Every row gives one point. Examples show where two turns around zero, p and q, send a point. Write where each new point lands after one turn and then the other. Backwards means that the second turn is done in reverse. Each puzzle has new turns, and all numbers are rounded.

Turn p:
[-13 -10] -> [-14   8]
[57 -5] -> [ 19 -54]
[-27  -4] -> [-15  23]
[-18  19] -> [10 24]
Turn q:
[ 34 -21] -> [-19 -35]
[-19  36] -> [35 21]
[-15 -16] -> [-17  14]
Where do these land?
q, then p: [-12  10] -> [15 -3]
p, then q backwards: [-36  20] -> [-41   5]
p, then q backwards: [36  9] -> [30 22]
q, then p: [ 12 -40] -> [-29  30]

Turn p:
[-33   2  65 -30] -> [ 13 -10  59 -50]
[-11 -17  -2  20] -> [ 4  4 14 24]
[17 14 -8 14] -> [  7  15 -22   3]
[ 25 -31 -19  13] -> [ 13 -19 -19  35]
[  1  32 -36 -18] -> [-38  10 -31 -13]
Turn q:
[ 25 -13   9 -29] -> [ 10 -10  39   1]
[-11 -22   8 -15] -> [ -1 -23   8 -17]
[ 23 -15   3  16] -> [27 -7 -1 16]
[-50 -33  -2  46] -> [  7 -30 -65 -23]
[ 15  44 -34 -22] -> [-13  56  22  -2]
[-2 38 17  4] -> [-30  13  -3  26]
Where do these land?
p, then q: [ -2  11 -15  15] -> [ -9  18 -14   2]
q, then p: [ 60   5   4 -20] -> [ 57  23   4 -16]
p, then q: [-39 -29   0  19] -> [-12 -28 -26  33]
p, then q backwards: [-45   0  22  21] -> [ 32  19  -9 -38]
q, then p: [ 25  13 -11 -36] -> [ 23  13  16 -35]

Turn p:
[-27 -26 -16  32   4 -47 -12  21] -> [ 17  21 -35   0   8 -31  41  29]
[-12 -26  -1  35  26  -4 -21 -12] -> [  6 -12  -2  -3  40 -17  20  29]
[ 29  44 -25 -37  17  11 -22 -34] -> [-17 -33  16 -37 -19 -22 -52 -15]
[ 32  76  16 -33 -56 -16  11 -33] -> [-55  19  37   8 -57 -26 -35 -53]
[ 62  33  -2   0  20  -3 -33 -13] -> [ 15  -4  48 -30   1 -40 -40  -9]
[-36 -17  -7  41   4  30   0  34] -> [  8  24 -30  18  40  27  -1  35]
[ -3  -5  -7 -10   7  -8  -1  21] -> [ 16   6 -11 -10 -12   5   3   7]
[ 15 -16  -7 -14  -6  32  55  -7] -> [  9 -15  -9  13  11  39  -5 -52]
[-33  -3  24  11  15 -21  12   7] -> [-15  17  -4 -12   5  12  40  15]
[-23 -26   5  -2 -26  -8 -10  -4] -> [ -4  -9 -12  32 -12  -3  21  16]
[ -6 -33  20 -24  -4  35  20  19] -> [ 19 -14   3  21  -5  55   7  -2]
Turn q:
[-56  -1 -53   6 -30 -42  27 -30] -> [-53  13 -51  -4 -30 -26  32 -45]
[-30  21 -34  24   1  -5 -17  -2] -> [-21  20 -33  29   1  -2  23   7]
[  8   7   8 -16 -25  -4 -14  19] -> [  4   7  -2  -2 -22  13 -29  10]
[ -4 -32  39 -21  21 -23  -6   4] -> [ 10  12  33 -20   8 -40 -26  -1]
[ 13   8 -12  12  -8  46  22  30] -> [ -1 -15  -6 -21   9  47  16  28]
[-21 -19 -53  20 -28 -16 -11 -44] -> [ -7 -15 -64  14 -19 -32  26 -24]
[22 11 55 15  6 26  1  5] -> [  6 -29  49  11   8  12 -11  29]
[43 22 12 -1 16  2  9  3] -> [28 -3 32 10  1 29  4 -8]
[46  0 19 17 24 25  2 43] -> [ 39   2  36 -12  11  32  11  40]
[-21 -17  20 -56  23 -11 -13 -30] -> [ -4   7   6  -6  33 -35 -47 -37]
Where do these land?
p, then q: [-19 -29   0 -17 -38   0 -24   0] -> [  0  -6 -13 -13 -33  -2  30  33]
p, then q: [  4 -40 -28 -18  -7  13  21   5] -> [ 35 -28 -25  -7   2   0  26  -5]
p, then q: [-12  47 -13   3 -11  38 -33   6] -> [ -5  34 -23  29   6  -8 -29  41]
p, then q: [ 35 -25   2  43   7 -37   4  -2] -> [ 17  10  49   6 -10  -1  25 -40]
q, then p: [-56  61  -9   4 -35  23  10  -3] -> [-37   3 -57  19  33  26  -7  45]
p, then q: [ 46 -13  21  -6   7 -18  14 -19] -> [  7 -32  37  -2  -8 -21  -7 -26]
p, then q backwards: [ 36 -24  -9 -12  27 -50   7  23] -> [ 43 -48 -21   9  14 -30  13   1]
q, then p: [-40  33 -10  19  18  27 -15 -25] -> [ -7  13 -34 -22  50   5  16  18]
q, then p: [-53  35  24  12  -3  49  -5  24] -> [  0  24 -31 -15  18  44   3  61]
p, then q: [ 15 -28  12 -20  19 -35   1 -11] -> [  7 -20  20 -36 -20  -3  -2 -26]
p, then q: [ 44 -18   9  -8  16  -8  20   3] -> [ 24 -34  26   1   1  -2  -9 -25]

Turn p:
[-33 -19  21  20  10  51   2  -9  34] -> [-39 -35  13 -44   4  24  16 -23   2]
[-30  14  -4  42  -2  24   5   6 -14] -> [-24 -26 -18   7  33  12  27   1  -9]
[ 55  18   6 -30  15 -72 -34  43   7] -> [ 11  62   8  54 -34 -13 -62  -1 -24]
[ 22  31   5 -38  23 -25 -35  -3 -10] -> [  5  70  -3   7 -11 -12  -9  -4  -9]
[ 24  22  17  28 -34  37  38  -4  -8] -> [ 29 -25   8 -10  39  47   6  24 -14]
[  4  12  25 -17   0 -54  17   7  -3] -> [  4  22  32  35 -25  -7  -1  30  -6]
[-32 -24  -7  26  22  42  10  14 -12] -> [-27 -37   1  -5  35  -3  19 -33  16]
[ -2   1  -9 -61 -27 -30 -23  10  -8] -> [  3  38  -5  -5 -16 -38 -33  36  24]
[ 20   4 -11 -12 -26 -53 -38  -3  11] -> [ 10  23 -24  11 -40 -25 -31  25 -24]
[-11 -45   3  21  -1  37  10 -39 -22] -> [ 17 -43   8 -38  18 -21  34 -20  -3]
[ -4 -24 -26   0   6  28  20   3  11] -> [  6 -29  -6 -10   4   7  -2 -23  32]
[-12  11 -21  19  12  15  28 -26  12] -> [  6 -18 -15  -1  -6  27  37  -9  15]
Turn q:
[  7  28   9   5  32   5  11  11 -20] -> [ 22  14  20   1  21 -31  -6  10  -5]
[-14  40 -36 -41 -37  39 -30 -28 -43] -> [ 30 -64 -24 -24  34  17   4  -1 -59]
[ 16 -35  -5 -32  31 -47   7   9  20] -> [-44  24 -21  -2 -16 -13 -18  45  22]
[ 38  17 -39 -18 -23  41  -3  -4 -17] -> [ 29 -49 -19 -41  -3 -20  17  -3 -10]
[  3   8   8 -30  17  -4  14 -15 -35] -> [-12   5   8 -24  30 -15  -6  19 -26]
[-20 -31 -11  -8 -22   1  25  33  26] -> [ -1  29 -41 -10  -9  26  10 -12  29]
[ 22 -36  43  -5  23 -20 -33 -21 -18] -> [-35   2  52 -11 -23  12 -23  33  -8]
[  2  29  27  47   5 -46  33 -20  21] -> [-31  29  21  48  -3 -40   0 -41  -3]
[-39 -19 -19  39  35   9 -24  26 -19] -> [39 21 18 35  0 28 30 37  6]
[-17  14  -3  -3   1  24   0  -7  27] -> [  8 -18  -7  11  23   9  -4 -15  21]
[ -2  -6  -2  10 -28  -2  43 -13  35] -> [-28   7 -21   0   1  -5  19 -45  23]
[  3  -9  28  36 -35   0 -43  30  23] -> [ 23   2  15  18 -55  34 -23 -29   9]
Where do these land?
q, then p: [ 15   3  15   2  25  32 -12 -29 -11] -> [-12   1  50  -6  -8 -11 -10 -13  -8]
q, then p: [-18  16  18   0   1  -1  25  -4   3] -> [ -5  19  -3   2  -8   6  29 -13  -8]
q, then p: [-26   2   6 -24   7 -40  59 -22  -5] -> [-35  25 -19  34  -1  -1  55  -3  23]
p, then q: [-34  16  17   4 -19 -57 -34  17  -6] -> [ 34  46 -17  34 -12  16   5  -6 -40]
p, then q: [ 40   0 -11   8 -55  17  33 -20 -16] -> [ 17  -5   4 -46 -38 -26  -7  35  31]
p, then q: [ 14 -19   3  29  21  -5 -20  12   5] -> [-17 -11  22   4   0  13  21   7 -29]
p, then q: [  6 -24  15   0  35  32 -16  45 -27] -> [-32 -11  44  38  27   3 -12  26  -4]
p, then q backwards: [-12  14  21  10 -31 -24   5  29  30] -> [ -3 -20   7 -18  15 -31 -45 -16   0]
p, then q backwards: [-29 -13  -9  -1 -33   7  12 -45  17] -> [ 36 -32 -38 -13  -3  23  -8   0  -8]
p, then q: [ 40 -32   9 -26  45  45 -49  -2   3] -> [-46 -58  14   5  35 -11 -34  16 -38]
q, then p: [  5  36 -85  -2   5  -7  -4  19   7] -> [ 44 -37 -30  59 -15 -10 -25 -17  12]
